Each point is reached from the start by the listed moves, each made 0, 1 or 2 times, or once backwards (-1), plus a little noise. Is the number of moves made odd or even? Then give how often each move was made.

Moves:
(1): [ 32   4 -12  -6   5]
(2): [-13  26 -10 -20  -6]
(3): [  0  -2  29 -15   3]
Start: [-3 11 -7 -6  5]
Points:
[-17  39 -17 -26   0] -> odd (0, 1, 0)
[ 32  15 -18 -15  14] -> odd (1, 0, 0)
[ 45  44 -37 -39  10] -> odd (2, 1, 0)
[ 17  36  31 -60   6] -> even (1, 1, 2)

Moves:
(1): [ 9  1  3  2  3  1 -1  5  1  0  0]
(2): [-2 11  3  0  5  2  0  1 -4  0  3]
(3): [-1 -2  6 -2 -3  2 -1  2 -1  4 -1]
(4): [-5  0 -3 13 -4  8  0  3 -1 -1  3]
(5): [-2 -3 -1 -2 10  0  1  2  1  3  2]
(6): [ 1 -2 -1 -9 -2 13  6 -2  4 -4 -1]
(7): [ 0  0  3  0  2 -2  8  2 -3 -3 -1]
(8): [-9  0 -3 -6 -4  1 -1 14 -1 -3 -6]
(9): [-4  2  0  1 -5 -7  3 -1 14  2  6]
(10): [ 3  1 -8 -1 -5  1  4  5 -4 10  1]
(11): [ 2 -4 -1 -5  1  2 -1  4 -6 -5 13]
Start: [ 5  0 -4  6  0  0  1 -2 -4 -1 -1]
Points:
[  5  -8 -18 -11   0  -2  10  36   2  23  14] -> odd (1, 0, 1, 0, 2, 0, 0, 1, 1, 2, 1)
[ -4  36   7  60  -2 -10  -1 -16  21  -2  16] -> odd (1, 2, -1, 2, -1, -1, 0, -1, 2, -1, -1)
[  9  19   4   5  -1  19  22  14 -14 -21  35] -> odd (1, 2, 0, 1, -1, 1, 2, 0, 1, 0, 2)

Moves:
(1): [ 16  -2  -5  -7   5   0   1  -1   0 -10  -1  -1  -4   1   9   2   2   3
  -7  -2   1]
(2): [ 3 20 -1 -3  1  5  1 -2  7  0 -7 -1  0  5 -7  4  3  5  0  1 -2]
(3): [ 4 -2 11  2  0 -1  2 -4  1  2  2 -6  4  5 -2 -5 -2 -2  3  0  2]
(4): [ 1 -2 -1 17 -1  1 -3  2 -5 -2  0  1  4  2 -1 -7  8  7 -1  0 -5]
(5): [ 4  1  4  3 14 -2 -3  0  1  1 -3 -4 -6 -3  0 -2  0 -2  3 -3  5]
(6): [-3  1 -3 -1  3 12  0  0 -2  0  5 -3  1  1  3  0  1  4 -1 -3  4]
(7): [ 1 -1 -3  3 -1 -3 10  3 -2  3 -1  4 -2  0 -5 -4 -2 -2  2  3  2]
(8): [ 1  0 -3 -2  0 -2 -4 18  2 -1 -2 -6 -5  4 -1 -1  4  4 -1  0  0]
(9): [ 4 -2  1  3 -1  0  3  1 13  5 -2  4 -4 -5  0  4 -2  3  4  0 -1]
(10): [ 4 -1  0  3 -2 -6 -4  5 -3 14 -3  3  3  1  1 -3 -3  1 -4 -6  3]
(11): [ -2   8  -1   3   0  -2   2   4   3   2  14   3 -10   3   0  -1  -1  -2
  -5  -4  -2]
(12): [-2  3  6  0 -2  7  2  4 -4 -6 -1 15 -1  2 -2 -4 -5 -2  2  4 -4]
(13): [ 3 -3 -8 -1  3  0 -4 -1  6  1  9  7 10 -4 -5 -4  3 -3  4 -1 -2]
(14): [-2 -3 -2  6  6  0  0 -6  4 -2 -5  4  0 13  1  2  0 -4  3  1 -3]
(15): [-1  4  0  3  3 -1  3  2  0 -1 -1  0  7 -1  9  1  4 -1  3 -2 -1]
(16): [ 2 -4  1  3  1 -2  7  2 -7 -1  5  3  4 -1 -5 10 -5  1  0 -1  1]
(17): [ 0 -3  4 -3 -1  0 -1 -2  0  4 -1  3  0  1 -1  1  8 -1 -2  0  3]
(18): [-6  1  5 -7  2 -6  1 -2  2 -3  2  1  1 -1  1 -3 -2 13  4 -5  0]
(19): [ 3  1 -2  1 -3 -1 -2  0 -4  1  6 -1 -5  0  0  1  2  0 10 -5 -1]
(20): [ 2 -5  2 -1  5 -5  0  2 -3  4  2  3 -2  1  4 -2  1  6  3 13 -4]
Start: [ 2  3  0  5 -1  4  0 -2 -8  4 -5  1  1  4  0 -5 -2  0  1  0  8]
Points:
[ 50  60  -7  20  53   0 -24  25   7  22 -11 -33  -9  35  39 -22  32  13
 -38 -18  17] -> odd (2, 2, 1, 1, 2, 1, -1, 1, -1, 2, 2, -1, 0, 0, 2, -1, 0, -1, -1, 1)
[-11  45  38   0  -1 -13  22 -23  -6   9   8 -14   7   3 -12  26   4  25
   7   8   3] -> even (-1, 2, 1, 0, 0, -1, -1, -1, 0, -1, 1, -1, -1, -1, 1, 2, 1, 1, 0, 1)
[ 21   9  15 -12  22 -25  27   9 -10   2 -40  31 -25   0  13  -7   4  41
  33  23   3] -> even (1, 1, -1, 0, 1, -1, 2, 0, 1, 0, -1, 1, -1, 0, 1, 0, 1, 2, 1, 2)

Moves:
(1): [ 9 -1  5  2 -2  1  0 -2 -1  0  0  0 -2  2  2  3  0 -4 -2  1 -3  0  4  1
  0  0  3]
(2): [ 4 16  1  0  2  5  4  3  7  1 -2 -3 -2 -2 -4 -4 -8  6  0  0  3  1 -4  5
 -3 -8  1]
(3): [-4 -2  9  5 -2 -2 -1  3  4  3 -1  4  2 -8 -1  0  0  2  1  6 -1 -1  2 -1
  8 -2 -2]
(4): [-8 -6 -8 15  2  5 -2  5  2  1  3  0  1  5  0 -3 -8 -5 -1 -5 -4  2 -4 -1
  6  1 -3]
(5): [-2  4  0 -4 10  0 -1  1 -1  4  1  1 -3 -2 -3  2  1  0 -1  2 -2 -3  1 -1
  3  3  1]
(6): [-3 -2  3 -6 -2  9 -2 -2  2  2  4  3  1  6  0  2 -3  2 -5  1  4  1  1 -3
 -3  2  0]
(7): [-3 -1  2 -1  3 -1 13  4 -2  1  2 -5 -4  2  2  2 -2 -1  1 -1 -3 -2  0  4
 -9  3 -4]
(8): [ 4  0 -2 -3 -2  3  0 10  2  6  2  2  2 -5  4 -2  1 -2 -1 -2  0  3  3  0
  0  2  2]
(9): [ 0 -3 -2 -4  1 -5 -3 -9 14  1  6 -2 -1 -1  4  4  1 -1 -3 -2 -2 -5 -3  1
  3 -3 -1]
(10): [ 1  0 -2  1 -1 -2  0 -6 -2 14  0 -1 -1  0  1 -1 -1  2  5 -2  0 -1 -3 -5
 -2  0 -3]
(11): [-1  4  0  1 -1 -4 -4  3 -7  1 15 -3 -3 -1  1  0 -3  3 -3 -2  2  1  4  2
  0 -1 -4]
(12): [ 0  2  2  2  5 -5  3 -3 -1 -1  0 15 -1  1  3 -2  0  3  0  0  1  5 -1  3
 -5 -3 -6]
(13): [ 1  0  0  2  0  1  6 -4  1  2  5 -1 16  0  0  1  2  0 -2 -1  0 -1  0  4
 -2  0  0]
(14): [ 0 -2  3 -2  3 -3 -2  3 -2 -1 -3  1  0 13  2  0  3  2  3 -4  2  1 -2 -1
  2 -1 -3]
(15): [-2  3  0  0  2  0 -1 -2 -5  0 -1  2  1 -2 13  5 -3 -1 -1  4  3  1 -2  4
  3  2 -1]
(16): [-5  3  0  5 -4 -4 -5  1  1  2 -6  3  2  1 -6 17 -6  1  0 -1  3 -3 -1  0
 -2  3  4]
(17): [-2  6 -2  4 -2  5  1  0  3 -4 -1  0 -5  0 -2  4 17  8 -1  3 -2  2 -7  3
 -2  1  3]
(18): [ 7 -4 -5  2  2  0 -1  2  1 -1  0 -6  1  1 -1  1  0 11  0  4  1 -3  2  0
  1  3 -2]
(19): [ 3  2  1  1  1  5 -2  2  4 -1  4  1 -1 -2 -1  5 -1  0 16  0  4  0  1  1
 -1 -1  1]
(20): [ 0  0 -1  0 -3 -3  1 -1  5  3  2  2  1  5 -3 -2  1 -4  2 12  0  6  1  5
 -2  2  3]
(21): [ 2 -1 -2  1 -1 -3  3 -1 -1 -1 -1 -2  0  1 -1  0  3  0 -2  3 13 -1  0 -2
  1  0 -1]
(22): [ 4 -3  0 -2  5 -2 -1 -2  1  0  2 -7  1 -3 -2  5  2  4  1 -3 -1 22 -3  1
  5  0 -1]
(23): [-4 -2 -2 -1 -1 -1  2  0  1  4  0 -1 -1  4  0  3  1  3  3 -1  0  1 11 -1
  1 -1  4]
(24): [ 1 -2  0  2  1  2 -2 -3 -2 -1 -1 -3 -1 -3 -3 -1  1 -1  2 -3  2 -2 -1  9
  1  3 -2]
Start: [ -3   0   6 -13   1  -1   4  -5   2   1  -2   0  -3  -5  -4  -2   3  -2
  11   1  -1  -4   0   0  -2   9  -5]
Points:
[ -6 -32  24  10  -2  -8 -18 -15  -5  21  42  -1  -6  26  13   5 -32  -4
  46 -15  -2 -39  -1   0  -2  15 -45] -> odd (1, -1, 1, 1, -1, 1, 1, -1, 1, 2, 2, 0, 0, 2, 0, 0, -1, 1, 2, 0, -1, -1, -1, 1)
[ -1 -20  15 -52   4 -25  15   0  16   3  42   6   2 -15  35  13  -4 -14
  -4   6   6  20   1  22 -18  20 -27] -> odd (-1, -1, 0, -1, -1, 1, 2, 2, 2, -1, 1, 1, 0, 0, 1, 0, -1, 0, 0, 1, 0, 1, -1, 0)
[  6  39  19 -10 -21  21  20  14  30  49  22   0 -12 -16 -22   5 -11  16
  -3  18  16   5  -8  -4 -33   3  -1] -> even (1, 2, 1, 0, 0, 2, 1, 2, 0, 2, 1, 0, 0, -1, -1, 1, 1, 0, 0, 1, 1, 0, -1, -1)
[-22 -11 -21  22  -6   6  10 -33  53  25  16 -12  27 -11 -11   1   9 -33
  17   6 -36  -6 -25  29   5  15   8] -> odd (0, 0, 0, 2, 0, -1, 0, 0, 2, 1, -1, -1, 2, -1, 0, 0, 1, -1, 0, 2, -1, 0, 0, 1)
[-17  31 -34  27  -7  43   2   5  15  23  27 -24  -7  16  -1   5 -36  37
  53  25   6  17 -10  11 -15   9  -1] -> odd (-1, 2, -1, 2, -1, 1, 0, -1, -1, 2, 1, -1, 0, -1, 2, 0, 1, 2, 2, 2, -1, 0, 1, -1)
[-27 -11  10  31  43  28  20 -13  -5   3  -7  21  12 -18   0   6  -6  29
 -15  25  -8  13 -27  31  12  37 -34] -> even (0, 0, 2, 2, 2, 2, 1, -1, -1, 0, -1, 2, 1, -1, 2, 0, 1, 2, -1, 0, 0, 1, -1, 2)
[-18  -4   3  -6  23 -16  -1 -48  17   8  34  25   1  30  28   1  24  13
   3 -13  12  29 -19   6  15 -11 -30] -> even (0, 0, 0, 1, 0, 1, -1, -1, 2, 1, 1, 2, 1, 2, 1, -1, 1, -1, 0, 0, 1, 1, 1, 0)
[ -1  17  26  28  37 -21  -5  11  23  19  36  18 -22  -5 -14  -5   8  -4
   7 -13 -20  56 -19  29  28  -4 -30] -> even (2, 1, 2, 2, 2, -1, 0, 1, 1, 0, 2, 2, 0, 2, -1, 0, 1, -1, 0, 1, 0, 2, -1, 1)
[ 25  29  29 -34  -2  15  31   9 -12  21  22   5  11  -8  23   0 -29   7
  -1  12  41  40  15  39 -29   5 -15] -> odd (1, 2, 0, -1, -1, 2, 1, 2, -1, 0, 1, 1, 1, 0, 2, 0, -1, 0, 0, 1, 1, 1, 0, 1)
[ -3  -3  28 -24 -22 -20   6 -46  54  47  47 -17   5 -13 -21  30  12  -1
  41  32  11  13  28 -10   6  -9  11] -> odd (1, 0, 2, -1, 0, 1, 0, -1, 2, 2, 1, -1, 1, -1, -1, 0, 0, -1, 2, 2, 1, 1, 2, -1)
[ -6   3  39   0  -5  -1  -7   2 -19   8  13  50   2  -2  22  60 -10  -7
  19  13  45  39  16  -6  -3  18  -5] -> even (2, -1, 1, 0, 0, 2, 0, 1, -1, 0, 1, 2, 0, 0, 2, 2, 0, -1, 2, 0, 2, 1, 0, -1)
